Each row is a point. A path goes straight from each point to the next, and from the last back to the first. The post is the endless flat space through its rows: a point in 2 columns, a line in 3, a plane in 4, and so on, so that a path can go around it. How many times does the path go around the post? Going back the other way cancels.

Post (2 x 3):
[[-17  15 -25]
 [ -5 -12  12]]
Path (18 x 3):
[[-13  23  18]
 [-23   1  -3]
 [  6 -47  43]
 [ -5 -10  -7]
 [-12 -60  40]
 [-39  22 -24]
 [-36  19 -19]
 [-30  -4  -4]
 [-22  23  18]
 [-15   9  12]
 [-11 -24  33]
 [-16  -8  -9]
 [  8 -25 -20]
 [-16 -12   0]
 [-22  10   3]
 [ -6   2  11]
 [ 21  21 -30]
 [ 13  33 -30]]
Times around: 0

Post (10 x 11):
[[-28  -3  13 -43   3  -8  -7   5   6   8  22]
 [-17  36   5 -24  19   9 -17  22 -20   2 -17]
 [ -5 -15  21 -20   8  -6  16   6   7   6   0]
 [ -7  23  -3   5  -3  24   3  13 -20  -9  16]
 [ 13 -22  22   5 -23  18 -23 -11  19  14 -17]
 [  5  14   9  -6  51  11  -3   5   0  10  13]
 [ -3 -29  13  -4 -16   3   6  33  13  -6   6]
 [  7  -5  12  -9 -16   0 -14 -17  -3 -21  18]
 [  9   3  -6  13   6  -2   1 -21  22 -15  14]
 [ -2 -10 -19  24  24  10   2  10 -18  -2  17]]
Path (25 x 11):
[[  7  27  19  -3   5  26 -42 -20 -39  -1  11]
 [-48  -8   0 -38  11  -8 -22   7   7   6  24]
 [-25  -3  -7 -31  15  17  -6  19  -5  15   5]
 [  4  14  -9 -27  -9  -2 -38   2 -11 -27  -9]
 [  3 -41 -14  19 -24  14 -24  -7  35 -16  27]
 [-27  -4 -18  11   9 -11  21 -11  12   6   4]
 [ -1 -24  16  -6   7 -15 -11  -5 -11  11 -29]
 [  7  -4  23  14   7  39 -28  35 -29   5 -13]
 [-27  32  -5 -39  41   3   5  18  15 -27  32]
 [-25   3  21 -32 -12   5  -5 -16  -3  -9   7]
 [-16  11  22  -9  21  -9  27 -22 -14  12  39]
 [ 22  -2  18  -2  19   1 -11 -31 -17  25  12]
 [-19 -34 -29 -10 -22  -6 -32   7  40  22   1]
 [ 12 -47  12   2  -1 -28 -13  33  23   1  10]
 [-18  -5  21  11 -27  17 -11   3 -13   7   0]
 [ -9   5 -15  19  40  21 -26  10  -2   3  11]
 [ 12 -11 -25  27  25  18  -6  30   6 -19   1]
 [ 14  32  -6 -23  11  25 -29  -9  -4 -10  47]
 [-31 -11 -10 -14 -23   1  -6   1  18 -19   7]
 [-13  19  24   5  -1  29  -9 -12  21   6   2]
 [ -7  -4  30 -22  49  -1   8  30  -8  23  12]
 [  7 -11 -11  19  -1  14   4  12  -3   5  16]
 [-14 -25 -12 -23  -7  -8   5   6  11 -15   1]
 [-60 -15  -3 -18 -48  14 -14  40  21   0 -18]
 [ -8   5  25   4   2  15 -19  23  14   3  -6]]
Times around: 1

Post (17 x 18):
[[ 19  17 -12 -21  24  31   9   3  34  32   4   4 -34  -6 -24   6  25  38]
 [-25  28  12  -9  18   6 -22   5  37   9  15 -19  -4   3  -5  28  22  23]
 [ 20  -2  25  13 -25  -6  22   0 -18  18 -20  11   7 -34 -17   5  -5  11]
 [ 11   5 -27 -20  25  11 -14  23 -13  -2  37  -3 -26  16  -7  12  23 -13]
 [  0  14  -5 -22 -10   7 -14  15   6  -6 -14   2 -27   4  -7 -14  22  30]
 [  4 -16 -20 -19  -8  -2  18  29 -26  14 -13 -25  19  12 -13  -8 -19  12]
 [  9  16   4  -7  -3  -1  14  20  24  -5  43  -5 -13  -3   9  14  15   7]
 [ -5  12  17  32  29  38 -11   2 -13   3  21  -5 -21  17  10  10  13  22]
 [-25 -21   7   8   4  -6  19  -5 -17 -13 -14   3   6   2 -14 -13  30   1]
 [ 16 -17   3  -3   7   7 -13   4 -32   3   4 -52  29   8 -20 -11 -21  25]
 [ 14 -18 -30   1 -13  22  -9   6 -44   9   6 -12  38  -6   0  -8 -18  30]
 [ -5   7   2 -29 -20  13  -1   7  -1 -14   9   4  15   8 -14 -17 -15  -3]
 [ -3 -16   7  25  16  26 -23  10   0 -16  10  13  -4  21  -8  -6  25  33]
 [ 13  -4  12  22 -25  35  11   7 -16   7  -7  -7  28 -11  17  -6   6  -2]
 [  7  10   6 -15  20   9   9   9  16  -4   0 -15   0 -13  -6  11 -13  -7]
 [ -3   3 -20  12   2  18  18  -2  24  12 -22 -20 -13  13  -6   1  -7   4]
 [ 13  13  -1 -16 -16 -12  20   3   7   9  -6  12  -1  26  13   1  10  -3]]
Path (25 x 18):
[[ 38   4  10 -10  10  17 -25  19 -29  16   3   1  23  33   5  13  22   4]
 [ -7 -18  21  16  50  13  15   9  -9 -22 -37 -17   5 -11 -32 -16  -9 -11]
 [ -4  -3 -28 -35 -25  13  -6  43 -23  28  10   0  18  20   0  -4  20 -15]
 [-13  -8  23  10 -43  14 -18  31  -5 -10  -2   9  12  25  16   5 -29  11]
 [-16 -19  11  12  17  14  17  41  -5 -25   1 -31 -12 -28 -16  15  14 -25]
 [-13  15  11 -21  34  12   8  -4  36  14   3 -11   0  23 -27   4  27   9]
 [ 16  12  27  -2   0   9 -21  14 -18  28   5  -8 -16 -27 -27 -14  12  40]
 [ 12   2  19  -6  19   1   6  22  24   7  23 -20 -38   8  -1  10 -24  12]
 [  0  21  16  -7 -35 -19  39   2   3  17  -9  31 -25 -21  13  15  -6  35]
 [-19  15 -35 -16  20  11 -27  -7  29   9   9  -8 -11  13   1  40  18  -5]
 [  9  -5 -17  16   4  38 -32  25  10   6  43  -8  35 -44 -29  42  23  43]
 [ 57  26 -10 -36  -7  41  24 -10  15   2   5  14 -21  15 -10 -30 -23  26]
 [  9   9 -22  -1   4  22  17  12 -34  31  32   5  -9   4  17  28  30  22]
 [-16  16  10  -2   1  15  45  25  34 -22  10 -18 -21 -12  -5 -18   9  16]
 [ 16   2 -49 -10 -10  24  28  28 -13  21 -17 -22   2 -13  13  -8  -2 -13]
 [ -8  -4   6 -32  16  -4 -25  10  10   0  17 -53  12 -19  -6   1   3  19]
 [-16   7   9 -15  -2   3  12   3   3  32 -30 -44 -12  38 -23 -15 -10  19]
 [ -6  -7 -19 -24  11  18 -21  33 -17  -8  25 -60 -13 -22   3  27  15 -15]
 [ -6  -2  -3 -18   9   4  16  23 -13  19  -8 -10  25  23  -6   9  11   6]
 [ 41  19  12   7  41  44 -26   3 -37  44  14  15  13   5  -6  21  12  17]
 [  5  -1   2  12  -3   5 -29  -4 -23   5  -6  -8   5 -25  12  -3   9  17]
 [ 29  31 -14 -43  19  38 -23  -4   4  32   1  10 -28  -4   5  13 -11   6]
 [-23   1  -9 -21  -1  20 -22  22  14  18  16   8  -1  -3  -6  22  16  22]
 [  9 -29  -5 -14  11 -22  29  20  21   8 -12  15 -10  -5 -26   2  28  27]
 [  1  10 -11 -20  22  54  -5  -5 -41  14  -8  19   9 -30  18   3  29  23]]
Times around: 4
